Each row of a before or after table is a point. One or more steps were done to the points. Then noise was added and the rows were shuffled. The steps act on columns, c1 being the first. Write out the steps. A step turns or swaps two columns, mirrors them in a line or flattens them onto one, adds a multiple of one to another, or multiplies or shifts one. Angles are multiples of 10 degrees, from the lower column toward the higher: turns from -170 to 170, lines from 10 to 170 but not 90. Use the fewest steps. Two steps may share a column if one is a turn and the other turns, adds or multiplies; they go together, in the order done. Otherwise the lowest column goes first.

Before, 12 rows:
[[-41  -8]
 [ 35 -68]
 [ -1  39]
 [ 26  10]
 [-55 -10]
 [-50  16]
 [ 52 -36]
 [-50  -4]
 [ 39  50]
 [-46  14]
 [-35  36]
 [-10  15]]
After (12 x 2):
[[-19  10]
 [ 17  21]
 [-50 -11]
 [-48  15]
 [-18  30]
 [  7  64]
 [-45 -38]
 [ 64 -42]
 [-43 -27]
 [-33 -27]
 [ 65  -8]
 [-45 -13]]
Steps: turn c1 and c2 by 30 degrees

Before, 12 rows:
[[ 22  -5  31  -3  24 -14]
 [ 13 -16  -2  35  -3  20]
 [ 21   9  16 -86  50  33]
 [  8  61  33 -18   8  29]
 [  3  21  -1 -34  -4  46]
 [ 27  -4  33  41   3  47]
 [ -8   9  14  -6 -20  24]
 [ -9   5  34  36  14  -4]
 [ 32  -7   0  33  -5  44]
 [ 67 -16 -95  26  -9   6]
 [ -5  -6  37   0 -20  -1]
 [-14 -17 -71  27 -13  32]]
After:
[[ -9  18  -3  18  -2  37]
 [-27   9   4  46  35  41]
 [-18 -58   8  28  33 -17]
 [  7  -7  14  -4  35  37]
 [ -8 -21  -5  46  -2 -33]
 [  4   6 -21   0  37   0]
 [-30  11  -6  43   0  35]
 [ 16  13 -13  32 -71  27]
 [  7 -10 -20  23  14  -4]
 [-20  10  24 -14  30  -2]
 [-62  27 -10   6 -93  25]
 [-22  -5  49  33  14 -87]]
Steps: turn c1 and c2 by 170 degrees; swap c3 and c5; swap c4 and c6

Before:
[[-33 -13 -27  -6 -46 -62 -80  13 -47  60  26  14]
 [-11  20  25  18  -6  16  12  -5 -13  43 -34  14]
 [ -6 -30  -3  -9 -29  13  18  26  -6 -13 -27  11]
 [ 28   8  12   1   2  -7   7   6 -32 -25 -25  48]
 [ 35  -2  -7  12  23  -3  21  47   3  17 -30  18]
 [ 17  37 -34 -52   7   9 -35  35   1  -5 -19  15]
 [ 27 -27  11  -5   6   1   3 -34 -25 -14  28 -16]
 [-18 -31 -15 -19   3 -32   2 -24 -66  33  -3   5]
 [-13  33  -3   9  22  11 -22  57 -38   3 -19   0]
 [-57  29 -70  -7 -67 -69 -36  12 -40  49  45  -3]
 [  2  -4 -35  27  -8  -4 -20  -7 -27  11 -35  -3]
 [-15  27 -11 -15  33 -22 -19  54  38 -29 -44  25]]
After (12 x 12):
[[ -6  -5   9  -1  22  -7  35   7  35 -12   6  61]
 [ 22 -12  54  -5 -16 -61 -94 -18  19 -34 -48  22]
 [ 10  30  52 -20   0 -32 -29 -25  38  20   4  22]
 [  9   7  44  25  35  -4 -17  -2  -3 -17  -2   6]
 [-19 -20   6  -7  27  15  12 -34   1  16 -24  14]
 [  8 -35  24 -49  18   9  -8  29 -25 -38   9  11]
 [ 23   0 -15  16  34  13 -26  22  27  26  -3  17]
 [  8  39   6  -4 -30  -2  24 -20  28 -15   3  -5]
 [-35 -62 -15 -13  36 -22  -1  20 -34 -21  40  11]
 [ -3 -70  27   6  15  10 -20  21  25 -10  22  10]
 [  0 -16  80  -7 -36 -70 -83  21 -13  12 -73   8]
 [ 38 -43   9  10  26  -2  22  -7  -5  12  25  19]]
Steps: turn c1 and c10 by -50 degrees; turn c7 and c10 by 60 degrees; turn c2 and c8 by 100 degrees; add -0.3 times c9 to c12; turn c3 and c9 by 140 degrees; turn c5 and c11 by 100 degrees

Before (11 x 20):
[[-21   2  -4 -12  10   5  18  12 -15  54 -27 -24  -4  20  28   5  13  20
  -66 -14]
 [ -4   9   1 -17 -13 -95  19   7   9  -2 -31  17  16  -4 -21   0  -7 -13
   25  -5]
 [ -8  -2 -18  -1 -14  -7  11   2 -10  12 -36 -22 -12  13 -18 -10   2  -7
    8  84]
 [ -9  -3   2  34 -16 -14   6   0 -10  -9 -34  51 -10 -14 -16 -19  13 -12
   23 -16]
 [ -6  14   4  29 -15  -6  -8 -12 -10  30  34 -17   2  16 -30 -16  23 -12
   25  -8]
 [-19  -1 -25 -10  -9  14  18 -13 -11 -10   7  -2  -4  15 -29  10  43  -9
   18   6]
 [  0  -5  11  15 -16 -12 -37   3 -17  15 -34 -26 -12  17 -24 -18  13  39
   18   8]
 [-10  15 -16   5 -16   6  15   6  12 -13  -2 -26  -2  -6 -27  -2  -3  18
   19  26]
 [ -2   2   8 -10  10  -5  19 -15  19 -18   7  -5  -9   5 -18  11  15 -21
   -6  11]
 [  2  31 -40 -20 -18  -7   4   8  16 -17  44 -12   2   8 -12  -6  -5   3
  -22  12]
 [-52   0  13  -6 -24  -9  17  -3  -5 -10 -18   0   2   8  -9 -13  -7 -10
   15  22]]
After, 11 rows:
[[  5   5   7  21   9  -6  21 -18   2 -21  61   3 -11   8 -17  10  14 -19
   -6   9]
 [ 19  -2 -27 -20 -13 -17 -36   6  28  15 -85  25 -14  18 -22 -19  16  39
   20   8]
 [ 33   3  15  21  10   5  18   9  20  55 -74   4  -7  20  27   3  14  24
  -62 -15]
 [-28   0 -35 -58 -15 -12  10   4  27  -8 -62 -47 -12 -17 -13 -20  13 -13
   25 -14]
 [ 11  12 -32 -45 -13 -10  -8 -11 -37  31   5   9  -1  16 -31 -17  23 -12
   25  -7]
 [ -7  11  15  31 -15 -96  20  10  34  -3  -8 -15  13  -3 -24   1 -12 -17
   26  -9]
 [ 26  12  10 -17 -13   8  14   8   7 -15  33  13  -1  -7 -29  -2  -6  22
   16  21]
 [ 18  -1  33   9  -8  11  19 -11  -9 -13 -21 -15  -1  15 -31  10  41 -10
   15   7]
 [ 38   2  -2  17 -24  -6  16  -7  17 -13 -31 -33   3   6  -8 -14  -8 -12
   18  23]
 [ 23  -1  15  -4 -14  -9  12  -2  31  12 -70   9 -15  12 -19 -11   5  -7
   14  87]
 [  3  30  52  13 -21  -6   3   6 -33 -17  94   7   3   8  -9  -5  -4   3
  -22  11]]
Steps: turn c1 and c12 by 140 degrees; multiply c4 by 2; turn c3 and c4 by 150 degrees; turn c9 and c11 by 70 degrees; multiply c11 by 3
